Each wall is flat, endless, passes through zero and stands at right angles to its row. A trip goes straight from one point to another. List the walls that it crosses, first one first.

Walls:
(1): 35.4,-38.4,-6.9
(2): -18.1,17.6,-4.0
(3): 1.2,-4.6,-0.5
(4): 12.4,12.2,10.9
(5): 42.2,3.2,22.3
(6): -5.7,11.6,30.1
(7): 0.8,7.3,-10.1
Trips:
23.3,-7.8,5.6 to 6.8,-7.9,-28.4 => 7, 4, 5
31.6,-9.8,-16.1 to -10.2,-20.8,-21.6 => 4, 5
11.9,39.4,-7.7 to -6.6,-2.2,27.3 => 7, 2

Walls:
(1): 15.7,21.6,-10.3,-11.6,19.3,3.2,-8.3,17.7
(2): 25.8,-15.8,9.0,5.1,-12.6,-10.8,6.0,13.6
(3): 0.0,-17.6,8.9,-25.4,-6.4,-23.6,-15.7,-4.7
(4): -25.0,-12.7,36.6,-9.9,-12.3,14.6,21.6,-3.7
(5): -18.9,-3.6,-10.9,-23.6,-8.2,-0.4,-3.7,19.1
(6): -18.6,-23.2,-3.1,-9.6,-32.9,-17.3,14.3,-10.4
(7): -20.6,-3.4,24.6,12.6,-34.6,6.3,-5.5,10.3
(8): 2.7,-13.5,-4.8,4.1,12.7,10.1,8.2,-13.5
Trips:
-35.4,5.6,-11.2,12.3,-21.9,3.6,-16.8,18.8 to 24.9,-6.3,43.3,30.6,11.6,6.0,-14.7,-3.3 => 6, 5, 2, 8
8.4,-11.3,-7.2,9.6,6.6,-22.2,22.8,-12.0 to 11.3,3.3,-1.2,-6.5,17.2,17.5,1.2,-12.6 => 3, 6, 1, 2
-22.4,31.2,2.1,6.9,6.6,17.6,-11.9,-9.8 to -0.9,-18.8,1.6,33.0,-13.2,21.6,-14.8,-9.3 => 1, 8, 2, 6
10.4,7.7,9.7,15.0,2.7,3.4,-20.6,12.5 to 33.5,17.6,-2.5,25.9,2.5,-0.1,0.6,3.4 => 7
-21.6,-16.8,-15.4,-2.9,-11.8,1.9,3.5,-2.6 to 13.7,-0.1,3.2,4.2,40.4,46.3,-12.7,-21.6 => 3, 7, 6, 5, 1, 4

Walls:
(1): -18.1,31.8,14.3,30.7,25.4,-14.6,5.0,11.3,2.1,-3.0,-12.5,1.2
(2): -12.9,-4.8,-5.3,24.7,21.1,17.4,-7.0,17.9,7.4,-25.8,25.5,-40.1
(3): -1.2,4.5,6.0,-7.1,4.7,-9.4,-10.8,8.5,-3.9,-3.5,-14.7,31.2
(4): 29.1,8.7,23.2,7.6,-2.9,33.5,29.2,21.8,9.6,-20.0,20.2,-7.4
(5): -1.5,2.1,14.4,9.8,25.4,9.1,-14.2,19.9,-11.0,-8.6,-24.0,6.9
(6): -4.7,-1.7,-41.8,-3.6,19.6,-12.9,2.4,9.1,6.4,1.9,-34.4,-8.4
(7): -5.3,-40.8,-0.1,10.8,-9.7,-12.6,6.4,15.9,3.2,-6.6,-2.9,-3.8
(8): 2.9,5.7,-15.7,4.1,12.5,-10.5,9.8,8.3,9.0,-10.0,2.5,2.8
(9): -9.0,-19.9,-23.0,-14.2,-2.5,-11.5,-2.8,-25.4,18.6,-2.7,5.8,5.9
(10): 3.6,26.8,29.2,1.2,-2.3,-27.9,2.0,14.5,10.9,0.9,24.4,11.5
(11): 6.6,-8.9,-13.0,4.1,15.1,5.2,10.2,6.7,3.5,-2.8,6.8,-13.9
Trips:
-16.1,0.0,-7.2,33.1,5.7,6.1,6.6,29.9,10.1,5.8,-13.7,8.2 to 0.2,5.9,-24.6,15.5,3.6,12.6,9.4,3.9,-10.4,-14.6,3.1,8.4 => 3, 7
27.7,23.4,12.4,-22.5,13.5,1.1,2.7,-13.2,-2.8,5.0,5.8,36.6 to -19.4,12.9,10.8,24.3,7.2,-0.5,-6.3,36.9,1.4,17.6,8.4,-14.8 => 1, 2, 11, 3, 7
40.3,-6.6,-6.8,-3.9,11.3,-8.5,6.1,14.8,-5.9,-11.5,-7.1,-28.2 to 14.3,-9.8,13.4,-8.5,-1.4,11.8,14.7,-21.9,36.6,-14.3,-4.4,-26.4 => 5, 9, 6, 8
